Each row is a point. The points of each table are mixes of a few directions, plus a little noise. Count the directions of each table, and those that both share. Where both have some left over, give the other angles between the two spaces (their principal angles), to ten degrees, smallest first.
In the rows, zero is written as 128.

First (5 x 3):
[[163 124 131]
 [141 120 137]
 [157  91 174]
 [ 66 173  73]
 [113 132 124]]
Second (7 x 3):
[[184 141 110]
 [140 130 124]
 [ 69 114 149]
 [171 139 112]
 [ 48 108 156]
 [178 139 110]
 [108 125 137]]
Directions: first 2, second 1, shared 1

First (5 x 4):
[[101  85  97 109]
 [172 129 222 147]
 [128 112 138 125]
 [119 152  96 129]
 [118 162  89 130]]
Second (5 x 4):
[[129 120 121 231]
 [102 157 135 105]
 [137 106 136  57]
 [125 111 130 142]
 [149 145 120 105]]
Directions: first 2, second 3, shared 1; angles 80

First (7 x 6):
[[143  85  35  87 132 158]
 [ 88 109 130 168 126 133]
 [112 140 163 157 142 119]
 [161 160 140 107 128 113]
 [135 121 168 118 178 138]
 [ 96 112 153 150  86 127]
 [161 168 106 111 105 109]]
Second (9 x 6):
[[130 120 145 122 126  92]
 [152 138 146  99 132 155]
 [131 147 130 157 112  94]
 [150 148 120 143 117 137]
 [ 91 132 116 155 129 120]
 [ 97 155 148 134 130 122]
 [143 148 126 142 118 130]
 [125   7  90  46 175 198]
 [133 156 132 156 113 103]]
Directions: first 4, second 4, shared 2; angles 50, 80

First (9 x 8):
[[108 162 149 127 124 106 136 141]
 [147 174 115 155 150  35 147 101]
 [152 108 105 138 138 125 127 110]
 [115 143 140 125 122 126 131 137]
 [109 125 144 112 114 161 123 147]
 [ 70 161 178  96 100 168 126 176]
 [138  55 114 109 114 224 104 137]
 [202  87  62 167 164  76 131  66]
 [115 141 141 122 124 130 130 137]]
Second (8 x 8):
[[123 144 136 137 122 140 106  92]
 [137 103 112 114 139 106 165 187]
 [132 115 121 122 131 118 145 154]
 [119 154 145 143 119 150  91  66]
 [122 147 138 138 121 144 101  84]
 [144  85 103 106 144  93 187 228]
 [136 102 112 117 138 107 162 186]
 [113 173 156 151 110 166  67  25]]
Directions: first 2, second 1, shared 0; angles 90

First (7 x 9):
[[100 155 155 112  91 181 126 208  52]
 [142 173 133 114 180 113 120  81 133]
 [179 140 114 137 119 147 120 101 102]
 [130  80 108 139 120 118 129 131 158]
 [160 106 102 141 155  91 128  61 182]
 [105 151 136 103 157 146 120 166 103]
 [ 80  89 149 147  73 102 153 148 162]]
Second (10 x 9):
[[171 111  80 142 148 132 102 121 162]
 [131 122 153 113  39 138 162 127  59]
 [183  94  46 122 129 137  94 153 162]
 [116 159 174 146 133 109 146  77 127]
 [ 80 154 147 115 206 119 116 147 154]
 [142 134 124 138 141 123 124 109 140]
 [ 15 161 183  85 151  92 150 175 142]
 [126 111 123 148 116 118 127 125 159]
 [157 144 125 106 118 145 131 115  77]
 [157  91 128 161  99 163 128 132 101]]
Directions: first 4, second 5, shared 3; angles 30

First (11 x 11):
[[134 148 127 148 101  76 100 200 127 116 125]
 [174 126 131 160 166 153 154  89 111 164  91]
 [145 111  89 153 218 131 129  62 150 200  80]
 [ 89  98  98 121 188 163 139  62 138 161  98]
 [121 123 139 127 107 139 129 145 124 111 133]
 [ 68 139 131  83  90 121 130 139 116  81 161]
 [ 92  69  99 112 153 150  85 118 207 148 148]
 [173 174 148 116  92  82 129 151 115 110 166]
 [190 160 160 124  90 113 138 142 116 113 164]
 [ 89 116 143 104  87 153 130 146 123  86 151]
 [132 144 141 159 116 128 146 156  81 117  89]]
Second (8 x 11):
[[102 109 128 142 129 156 105 119 134 131 117]
 [ 85 129 115 141 127 114 103 147 120 124 106]
 [156 113 139  79 119 155 123  72 178 130 205]
 [142 117 129 187 127 124 163 217  86 123  45]
 [134 119 125  40 116 120 181 126 159  99 196]
 [113 158 144 130 117 145 120  74  90 123 133]
 [ 97 121 102 117 168 128 152 101 118 142  99]
 [193 155 136 185 121  83  76 168 141 154 121]]
Directions: first 5, second 6, shared 5

First (10 x 14):
[[ 56 104 142 140  68 166 150  80 140 167  62 111 116  55]
 [144 135 126 125 140 120 124 139 125 120 140 131 132 143]
 [136 128 125 128 136 122 125 133 127 121 136 130 131 134]
 [ 95 117 136 133 101 145 137 108 133 146  98 120 123  94]
 [ 92 116 135 136  97 149 140 104 134 149  95 118 123  90]
 [195 150 114 118 185  92 108 170 117  89 186 145 139 196]
 [ 71 108 137 138  80 157 147  94 136 157  76 115 118  73]
 [191 148 116 118 178  94 110 168 119  93 183 141 137 190]
 [215 156 108 116 202  81 101 184 113  80 203 149 142 216]
 [ 87 115 137 135  94 147 139 104 130 149  93 119 121  87]]
Second (8 x 14):
[[ 56 180 100 121 161 176  77 116  68  72 161 106 130 208]
 [ 44  89 129 109 129 184 134  86 186  62  59 161 109 106]
 [199 115 141 140 110  82 151 152 135 183 139 126 135  95]
 [102 148 118 126 139 145 110 123 106 107 141 120 129 158]
 [194 130 136 141 116  84 140 154 119 180 152 119 138 114]
 [213 110 146 142 104  72 158 155 143 195 138 129 136  84]
 [ 82 130 121 121 139 160 115 111 130  91 115 132 122 143]
 [136 120 133 129 122 123 137 130 138 134 120 134 128 117]]
Directions: first 1, second 2, shared 0; angles 50

First (9 x 18):
[[121  94 142 143 166 145  86 146 153 111  96 112 101 111 131 169  89 106]
 [143 162 149 112  86 110 169 108 118 125 153 150 169 152 129 118 167 154]
 [137 125 112 108 111 127 249  51  79 159  74 131 191 133 130 103 185  96]
 [119 149 108 136 119 120  86 165 129 133 180 136 100 127 120  99 115 155]
 [117 128 110 137 131 130 133 135 113 138 127 131 123 116 117 111 123 122]
 [133 115 169 130 133 134 148 115 138 106  89 131 154 126 128 174 129 113]
 [111 109 150 157 158 141  68 177 153 101 119 128  96 103 113 168  78 121]
 [131 150 109 121 114 116  92 147 135 136 181 129 105 141 134  98 128 158]
 [141 120 103 108 133 126 122 106 134 146 132 106 114 143 151 112 138 125]]
Second (8 x 18):
[[129 123 144 137 136 131  98 145 144 112 132 127 120 126 126 148 114 132]
 [131 163 153  27 103 102 144  90 162 142 105 107  89 165 206 152 104 139]
 [134 156 146 150  91 119 169 130 101 117 159 166 183 132  96 111 168 152]
 [140 101 129 183 139 144 144 126 109 113 125 139 177 116  87 129 162 116]
 [103 136 138 125 132 129 118 153 130 124 116 136 104 111 125 140  90 125]
 [143 144 141 161 106 123 112 150 125 108 184 152 160 137 100 117 159 161]
 [123  82  96 135 178 147  85 131 144 139  97  91  82 111 141 135  96  95]
 [122 119  79 105 140 130 155  97 108 167 105 106 110 125 146  92 131 105]]
Directions: first 4, second 5, shared 4
